Rows are points. A path goes straight from each point to the next, and from the last back to the first. The post is the endless flat space through its rows: a point in 2 columns, a line in 3, a plane in 4, and so on, so that a path can go around it. How many times does the path go around the post? Going back the other way cancels.
In the rows, zero is written as 128.

Post (1 x 2):
[[140 115]]
Path (16 x 2):
[[170 171]
 [206 111]
 [151  97]
 [109  93]
 [ 75 112]
 [137 139]
 [188 166]
 [198  84]
 [156  76]
 [124  92]
 [128  97]
 [143  71]
 [115  90]
 [124 129]
 [123 153]
 [115 170]]
Times around: 2

Post:
[[130  75 185 155 110 162 189 142]
 [130 114 121 156 126 172 203 144]
 [135 139  63 101 113 134  78 130]
 [156 150  88 124 136 182  76 136]
 [143 134  92  72 112 189 100 136]
 [ 98  97 149  94 213 115 127 149]
 [100 109 152  82 229  97 115  87]]
Path, 10 rows:
[[128 109 205 115 147 189 156  99]
 [101 109 139 135 165 143  87 135]
 [101 101 124  99 153 184 109 142]
 [ 81 146  93  78 167 161 138 125]
 [141 164 111  83 181 194  64 169]
 [154 157 120  86 205 114  82 121]
 [158 101 121 106 152 151 161 127]
 [113  41 109  79 169 107 127 172]
 [ 91  73 112  87 129 109  94 131]
 [ 86 125  85 117 147 154 132 129]]
Times around: 1

Post (13 x 14):
[[134 120  63 118 158 117 135  94 121 130 135  52  77 127]
 [ 85 173 178  83 114 128 160 152  82 164  60 108 175 103]
 [131  89  84 160  82 163 130  86 155 149 130  86 141 155]
 [137 115  54 103 148 143 104  86 114 158 155  88 173 190]
 [ 77 135 229 110 196 110 119 140 156 216 164  47 104 134]
 [175  92  87 128  99 100 101  56 139 104 205  91 187 116]
 [ 86 171 120 141 159 146  99 226  89 175  59  78 145  73]
 [ 56 186 198  85 147  63 127 203 149 179 167 122  83 146]
 [126 124  95 125 164 175 123  81 149 114 122 149 156 110]
 [122 110  79 144 125 107  72  38 120 160 135 115 119 126]
 [164 122  99  98  91 185  76  64  99 108 173 103 126 135]
 [ 91 129 150  95 149 112  85 177 119 124  38  68 146 141]
 [126 130 100 183 131 134 121  68  86  89 165 119 150 171]]
Path (20 x 14):
[[ 50 116  83 179 125 147  97 104  83 152  95 106 140 115]
 [153 104  64  99 107 126  93 114  98 121 149 144 190 134]
 [144 116 121 124 199 133  70 124 140 156 130 104 170 121]
 [113 164 176 111 121  99 116 116 119 201 102  39 163 189]
 [125 118  94  82 136  92  98  62 107 151 122  61 181 180]
 [ 80 130  97 154 107 161  70 100  84 162 126 107 139  99]
 [ 97  67 105 114 151 141 121 105 125 173 130  90 199 112]
 [105 107 136 119 115 158  97  76 106  78 128  76 103 175]
 [111 166  92  69 147 176 126 100 131 160  91  66 155  70]
 [ 67  99 139 142 152 103  96 137 151 130  54  90 135  93]
 [118  77 108 137 116 156  84  89 113 196 147 102 151 177]
 [175 110 185 106 108 138 105 125 128 198 164 105 178 108]
 [185 131 127 129  77 180 108  98 156 123 122  82 170  91]
 [101 142 117 172 122 122 132 127 144 134 119  72 121 155]
 [102 140 125 107 116 185 146 154 107 137 148  51 121 116]
 [ 78 114 121 135 120 113  82 135  89 166  88 101 138 137]
 [111  95 112 176 134 112 120 127 136 113 104  96 156 199]
 [134 171  85 107  97 147 180 108 106 168 114 130 162 171]
 [117 152  79 137 107 164 128 121 103 161  98  82 142 133]
 [ 93 151  71 137 105 164 114 154 112 149 153  51  93 124]]
Times around: 3

Post (17 x 18):
[[126 146  55 110 138 145  74 118 153 186 130 137 137 115 139 155 160 130]
 [126 127 115 117 113 121 139 114 162 105  90 142  72  33 180 161  33  93]
 [115 156 111 140  99 147 217 136 176 122  91 188  62 113 181 132  74 152]
 [ 98  82 227 202  79 196 125 118  86  90 189 128 188 146 119  70 162 141]
 [152 128 142 155 194 120 180 152 181 122  74 162 108  89 171 145 105 169]
 [123 167 111 120 196 117 125 117  76 135 148 164  70 119 120 149 126 129]
 [127 146 107 163 136 116  69  76 106 187  95 104  54  97  76 117 144 157]
 [127  88 189 103 118 170  56 114 128  85 183 108 111 172 127 103 160 186]
 [ 96 128 140 108 152  89 128 106 131 230  95  99  86 155 135 167 158 110]
 [152 115  95 106 125 102 219 129 118  75  82 132 119 101 173 103  75 157]
 [131  80  90 171 142 119 108 149 148 192 152  98  78 132 162 151  78 156]
 [133 129 177 176 132 178 142 142 147  51 127 106 163 208  80 123 121 126]
 [125 104 177 165  96 120  73 181  99  75 126 166 148 186  96 112 168 144]
 [170 110 189 188  98 117 110  95 128  58 192 130 146 185 113 124 200 121]
 [116 138 111 155 126 146 127  92 101 107  74 138  87  90 200 203  87 173]
 [139 107 182 179 137 159  62  93  99  94 130 136 129 209 145  51 176 108]
 [127 140 133 133 160  73  98  75 133 203 128 173 134 163 101 134  98 161]]
Path, 13 rows:
[[148  80 150 155  84 169 134 105 137 100 184 187  70 132 192 129 147 167]
 [123 166 153 136  99 152 104  67  45 142  93 135  26 111 124 107 140 113]
 [151 182 200 156 158 157  75 135 155 114  84 170 128 195 161  75 159 160]
 [167 152 186 117 153 118  63 101 152 124 116 155 145 137 178 160  96 159]
 [137 178 101 168 147 125 146 154 131  87 168 158  85 128 124  88 135 115]
 [ 78 156  89 130 197 154  93 124 143 112 152 183 108 107 111 144  99 129]
 [148  83 138 133 174 137  92 113 117 137 131 207  74 169 141 108 140 153]
 [165 104 145 165 106 132 113 145 113 113 121 146 101 149 114 118 145 183]
 [143 102 152 155 111 132 146 119 115 163 134  70 107 171 162  98 115 125]
 [126 142  97 193 144 149  90 125 152 161 106  80  49 135 144  50  82 164]
 [110 137 134 185 170  95 179 108 148 128  98 127 107 149  92 140 104 140]
 [100  86 127 111 187 147 129  99 132 146 124 151 114 109 167 161 132 113]
 [159 115 154 174 124 153 120  92 109  86 166 147  76 112 106 108 111 170]]
Times around: 2

Post:
[[140 127  95  75 114 180 185 161  90 150 117 118  75  91 131 183 120 157]
 [131 128 146  58  97 125 134 119  53 105 137 111 105 107 146 111  93 144]
 [144 129 158  68 109 137 208  98 145  81  91 139 116 118  92 110  84 123]
 [102 161 152 168  60 192 176 195 160 163 149 174 117 155  50 109 189 171]
 [163 143 180 133  72  61 108 178  83 129 115  72 110 140 107 116 184 135]
 [194 131 107  51  91 134 130 123 107 163 157 111 147 122 146 111 167 173]
 [115  56 184  85 157  86  37 163 136 158 106 163  79  69 134 147 164 153]
 [112 119 141 115 149 133 120 157 158 165 156 229 114 182 203 138 174 196]
 [132 127 225  98 119 162 153  88 145  85 157 138  94 107 120 147  93 135]
 [152 124 144  69 128 140  92 169 111 101 110 109 141 131 143 133 103 176]
 [157 150 156 129  79 196 140 149 128 175 124 159  71 158 118 108 198 165]
 [ 90 161 140 108 109 141 135 127 120 167 169 100  79 182 117 109 183 144]
 [171 204 119 123 139 147  64 131 165 101 177 136  94 125 146 112 146 174]
 [ 87 152 169 170 104 157 109 199 120  97 106  98 167 109 115  93 187 126]
 [ 91 116 161 131 152 155 190 123 125 105 117 173 106 138 101 103 139 208]
 [125 114 174 115 154  89  73 144  65 104 141 110 158 156  77 141 145  95]
 [141  78 111 128  84 172 105 128 159 122  96 114 122  72 109 138 107 145]]
Path:
[[114 181  97 114 173 138 140 145 175 160 100 163 128 160 125 145 187  57]
 [181 129 133  87 147 115 167 104  98 125  72 169  94 194  99 147 120 132]
 [ 99 158 180 162  51  86 119 149  64 169 176 105 132 200 163 107 177  83]
 [127  99 166 124  99 105 157 217 124 131 160 141 141 100 114 119 132 191]
 [ 64  98  98  89 115 100 121 156  78 105 139 115  67 142  92 147 122 186]
 [131  98 182 124 139  76 104 170 110 139 108  99  78 247 174 131 204 117]
 [122 143 174 103 117 166 129 190 133 155 114 133  78 154 150  92 176 175]
 [107 142 159 130  67 202 133 168 162 165 131 139 120 106 136 125 156 134]
 [132 121 184 114 105 150 125  85 157 145  97 142 131 122 126  99 120 150]
 [130 178 157 188  88 112 158 167  82 171 222 107 127 175  77  74 194 157]
 [120 118 127 105 136 176 164 234 113 121 118 130  74  96 112 171 152 185]
 [ 59  95 176 112 114 183  92 105 163  77 154 128 169  94 158 122 139 130]
 [148 114 176  77 111 147 155 143 104 101 101 121 130 130  91 130 160 183]
 [177 119 158  61  88 102 178 127 129 117 180 154 119 156 156  83 137 170]
 [159 153 163 136  78 139 185 161 158 156 139 186 108 163  91 101 163 148]]
Times around: 0

Post, 17 rows:
[[ 70 145 124 139 170 159 137 128 171 157  99 128 114 131 131  83 146 123]
 [145 168 105 139 123 109 130  57 130 169 106 163 118 107 159 114  90 171]
 [135 168 100 160 123 138 114 156 151  91  75 116 139 161 117  81 178 139]
 [125  67  61 140 143  91 149 119 124 120 123 146 141  91 119 179 143 126]
 [136 122  92 155 126 171 131 146  97 125 123 127  90 122 150 114 135 121]
 [138 125  84 158 124 176  87 118 133  90 138  78 110  95 127 138 123 157]
 [186 107  95 144 150  81 190 113  77 126  88 140 171 111 178 138 171 135]
 [126 120 146 128 180 124 151 118 180 165 166 149 152 153 145 125 189  80]
 [143 146 145 106 116 145 109 156 101 186  86 120 124 107 164 113 130 110]
 [124  95 130 112 231 140 103 111 166 135 112  99  62 115  95 198 145  94]
 [156 112  96 163 146 144 152 115  94 144 118 112 100 114 110 166 115 185]
 [ 83 132 136 159 138 134 119 128 162 168  53 172 116 137 148 176 127 151]
 [ 91 100 168 168 179  58 145 122 150 126 144 130  95 131 158 133 138 131]
 [123 143 136 176 173 129 119 144 115  86 100 141 129 123 114 140 140 148]
 [151  84  91 180 111 153 151  94 153 112 134 122  69  42  96 155 143 123]
 [129  90  90 127 135 171 144 114 198 123 122 150  63  75 115 188 109 168]
 [ 69 132 166 148 104 111 122  98  50  80 102 107  77 123 118 112 130 164]]
Path:
[[ 72 101 114 191 115 103 135  84 139 174 112 114 103 114 157 144 103 227]
 [177 110 181 162 166 122 145 141  87 167 174 137 114 130 138 103 112 132]
 [132 106 100 125 137 139 102 101 192  85 155 108  61 103 147  95 115  89]
 [141 106 108 189 122  73 142 173  58 118 101 165 163 152 140 132 141 192]
 [168 148 138 182 194 113 108 138 134  67  92 134  77  70 170  73 146 113]
 [100  82 166 132 125  14 101 127 170  88  77 122  42  95  62 141 123 108]
 [121  96 170 145 111  87 112 103 220  86  63  93  34  63  69 177 164 105]
 [107 107 121 133 144 120 160 131 174 138 112 141  99 128 115 208 202  96]
 [ 90 143 126 243 107 119 114  65 169 124  42 136  46  95  88 174 165 192]
 [143  91 138 149 147  85 102 145 213 135 113 122 149 119 127 106 215  80]
 [184 135 172 145 215 162 133 121 161 126  57 132  92 139 154 144 183  73]
 [139  77 100 202 112  65 105 135 117 158 119 140  87  84 138 111 119 143]
 [148 117  88 155 197 113 100 136 222 145 144  66  86 120 176 106 135 138]
 [116 112 124 103 149 177 119 128 189 145 107 186 156 113 142 150 165 109]
 [158 164 145 118  83 132 124  81  83 119  76  79 144 113 127  85 118 176]
 [ 61 134  53  88 139 160 132  70 142 156 172  73 121 129 136  99  84 186]
 [144 120 139 206 136 124 144 149 149 134  98 112  12 141 134 174 145 161]
 [113 112 100 161 173 187 127 163 128 169 140 154 159 103 198 137 169 136]
 [142  38 188 140 181 107 146 107 122 138 154 124 116  82 139 204 129 135]
 [148 117 108 172  98 165 156 124  83 115 104  80  86 114 124 113 118 154]
 [147 117 134 171  99  79 162 124 159 143 139 116  62  59 125 136  80 165]
 [ 53 103  73 100 132  87 131  69 132 122  63 141  37 128 119 156 116 164]
 [ 89 171  93 207 100 121  75  45 149 150  63 146  85 103  83 112 115 174]
 [105 122 115 138 164 173 120  90 195 114  51 159 120 113 154 145 171 180]
 [128  95 111 162 102  76 140 107  47 142 137 198 146  85 153 104 112 110]
 [154  64 100 104 131 124 200  95 144 151 141 126 122 125 164 189 106 179]
 [ 95 133 137 162  77  70 136 156 121 106  66 123  74 203 155 125 153 168]
 [136 176  96 198 110 193 105 127  87  58 117 106  15 150 101 107 167 176]]
Times around: 4

Post, 17 rows:
[[131 148  88 188 157 165 152  86 113 134  83 140 143  98 156 160 221 103]
 [146 132 129  95  96 117 144 201 152 123 135 176 104 160 169 129 106 134]
 [169 135  87  66  98 121 122 153 132 121 151 158 110 136 140  97  82 104]
 [182 108 158  98 172 209 119 155 152 115 104 131 171 112 119 179 158 117]
 [182 111 137 122 164 174  99 108 150 142 102 123 118 115 162 135 155 156]
 [155 105 179  98 140 176 132 134 106 125  79  75 125 105 153 159 138  98]
 [149 114 135  98 154 147 138 211 137 139 144 138  84 145 120 119  76 117]
 [131 110 132 141 161 176 131  79 182 111  77 119 120 124 124 129 200 143]
 [ 98 114 127 151 124 184 138  70 139 147 151 159 138 111 132 140 177 128]
 [129 170 138 144 110 147 138 113 132 161 160 140 116 108 114  97 178 125]
 [155 110 132 140 117  83 137 177 141 128 175 166 121 130 128  87  91  98]
 [111 134 136 165 138 146  98 108 162 157  93 114 148 100 128 120 152 111]
 [154 143 128  76 153 128 148 160 113 118 120 156 122 164 143  70  62 139]
 [103 176 105 154 158  78 150  92 158 133 153 129 133 115 157 105 147 102]
 [106 139 106 137 135  95  97 108 120 117 145 148 110 189 121 124 127 128]
 [132 167  95 166  78  74 167  94 155 110 154 148 106 126 140 125  77 138]
 [ 71 195 113 168 108 104 102  97 127  97 137 175  85  94 159 105 169 121]]
Path:
[[ 93 173  69  42  84  96 133 127 143  80  57 174 102 210 203 122  95 211]
 [132 139 107 132 148 124 167 126 141 120 118 123 130 130 137 200  99 108]
 [133 102 103 166 161 194  71  92 128 157 118 188 170 122 128 135 155  80]
 [137 163  91 116 112 140  84 121 118  57  86 181 178 141 167 138 156  76]
 [ 92 179 128 135 162 119 157  76 112 121 181 167 100 168 125  78 138 118]
 [ 75 130  97 157  98  95 135 126 128 144  98 152 168 220 176 157 117 125]
 [100 174  93 175  73  65 147  68 160 126 146 123 110  86 153 134  68 143]
 [109 110 130 139 119 102 150  65 153 143 138 152 134 140  72  99 115 123]
 [143 114 120 131 173 194 185 106 135 123  84 161 156 148 168 148 170 113]
 [128 148 122 152 158 163 133 121 185 140  62 104 131 173 160 113 150 152]
 [190 117 100 146 112 185 211 143 150 121 144 158 140  89 140 148 158 141]
 [130  94 118 183 153 170  99 121 116 158 164 139 132 117 124 132 236 120]
 [122 152 153 125 161 147 122 186 168 165 176 188 154  86 157 148 201 107]
 [141 155 143  88 120 140 139  91 120 119 128 175  66 169 180 118 107 183]
 [141 136 199 140 184 165 132 220 148 146 140 149 100 133 153  77 154  95]
 [142 122 127 160 119 171 102 145 181 130 153 163  99 146 139 140 158 168]
 [139 117 165 127 113 123 134 190 185  38  75 130  98 138 156 135 187 160]
 [128 146 123 160 171 118 121 169 115 111 148 208  87 124 107 161 214 126]
 [145 136 148 126  92 126 125 107  80 126 144 123 119 105 155 192  84  97]
 [108 143 124 143  69 184 113  97  89 118  88 104  86 128 114 108 125  86]
 [139 107  99 157 152 139 106 143 111 141  80 163 176 170 190 105 160 139]
 [106 101 122 117  72 108 154 138  77 118 116 173 163 154 114 123 157 106]
 [146 133 160 145 249 123  91 193 110 159 118 121 129 104 142 115 142  86]
 [133 147 140 115 175 121  83 146 115 132 119  65  75 132 102 104 149  48]
 [ 73 173 134 160  87 148  90 145 107  94 176 186 146 107 171 127 224  81]]
Times around: 5

Post:
[[113 136 110  89 145 129 145 119  78 126 166 130 130 103 136 120 135 130]
 [ 88 102 141 152 129 149  88 116 157 124 132  81 143 109 130 139 113 145]
 [165 153 148  85 132 181 104  63 149  73 105  93 123 143 184 101 128 126]
 [122 119 117 113 114 177 156  65 148 173 104 128 168 124 147 105 141  86]
 [148 111 136 121 177 143  86 145 124 106 116 118 153 143 137  77 140 140]
 [138 125 129  89 111 163 116 144 181 141 120 127 140 143 173  96 131  79]
 [143 124  87 139 117 161 109 128  82 158 140 131 131  78 121 147 126 134]
 [128 153 130 101 182 144 113 100 148 142 108 142  93 114 111 160 135 110]
 [101 188  35 118 130 113 145 128 107 139 137 145 148 148 137 151 139  77]
 [101 155 103  97  98 138 145 136  70 124 115 160 143 141  92 152 138  73]
 [156 134  75 110 121 172 152 111 169 137 132 130 133 143 103 124 176  77]
 [160  99 188 112 145 132  70  84 144  99 140 166 133 151 144 120 105 121]
 [167 120 170 180 146 141 122 116 137 107 135 125 116 123 182 107  98 116]
 [187 112 132  85 158 113 122 118 161 123 103 135 118 119 148 117  98 134]
 [ 93 149 107 111 102 129 150 109  98 157 114 200 119 130 124 109 162 119]
 [133 197 116 130  96 151 131 119 106 179 143 114 150 132 124 112 133 135]
 [ 87 173  84 109 131 160 181 144  89 153 129 181 159 147 124 163 163 120]]
Path, 32 rows:
[[ 94 121 148  82  86 133 117 109 110 173 140 148 123  83 127 162 123  98]
 [192 101  81 109 141 132 163  96 156 142 131 132 161  78 131 141 116  96]
 [120 141 154  99 103 127 114 102 124 132 129 120 151 103 186 124  57  82]
 [106 146  61 138 161 134 109 145  95 151 146 126 120  82 132 121 125 142]
 [ 47 111 179 182 111 155  87 113 130 161  91  88 158 125 175  51 110 177]
 [117  90  85 155 120 140 119 122  80 111 140 121 104  99  94 189 139  97]
 [138 117 106 110 156 149 172  59 184 162 132 139 105 120  94 162 170  40]
 [125 175 132 116  94 117 105 124 124 112 139 155 161 195 159 130 154 106]
 [146 191 177  57 111 144 170  73 126  60 179  88 102 114 181  98 155 123]
 [ 98 134 123 123 146 161 142  88  84  41 147 154 173 163 163  90 153 147]
 [168 130  54  20 185 141 132  81 175 174 147 155 104 114  81 135 131  73]
 [128 127  38  89  85 152  91 169 105 108 147 119 156 147  86 139 161 148]
 [174 178  87  90  93 147  80  87 147 135 128  81 136 145 140 122  98  97]
 [159  99 185 123 150 154  93 140 107  90 112 129 124 172 164  97 135 131]
 [ 96 154 136 125 109 158 125  72  35  73 118  50 166 119 131 121 161 174]
 [147 157 134 108  97 155 174  83  95 133 146 136 126  60 179 125 117 114]
 [101 144 147 127  69 177  91  81  75 150 142 196 197 138  92 132 105 154]
 [128  89 110 107 105 186  92 126 111 145  90 170 130 122  58 137 116 127]
 [145 108 108 146 122 164 113 121 105 129 187  82 127  85 146  93  73 119]
 [113  82  94 135 155 148 141 125 165 154 141 131 155 128 148 122 130 129]
 [131 109 128 120 157 126 117 110 110  88 111 100 118 114 158 139 106 104]
 [190 143 117  49 116 105 111  87  94  88 116  83 110 103  96 124 143 117]
 [107 113  83  57 107 138 126 134 129 185 148 141 155  79 156  72 146  98]
 [126  75  77  23 149 107 106  95 165 106  98 202 118 107 121 131  81  34]
 [151 195 140 147 141 141 187 135   7  96 132 135 121 143 118  85 126 141]
 [125 113 110  96 174 166 117 100 107 103 114 106 151 136 176  50 174 186]
 [162 125 135 107 119 186 105  97  59 157 132  76  93  63  48 169 183 164]
 [156 135 185  67  85 131  89  86  88 120 148 161 135 126 142 114 108 109]
 [100 143  84 103 136 167 144 121 146 191 123 130 184  96 133  98 136 122]
 [120 154 159  96 114 116 111  69 129  71 105 136 153 171 183  66  84 121]
 [151 179  75 139 149 149  93 120  93 146  96 158 115 138 148 120 107 165]
 [143 150 154  93 197 167 111 106 144 116  91 128  92 188  97 105 200 117]]
Times around: 5
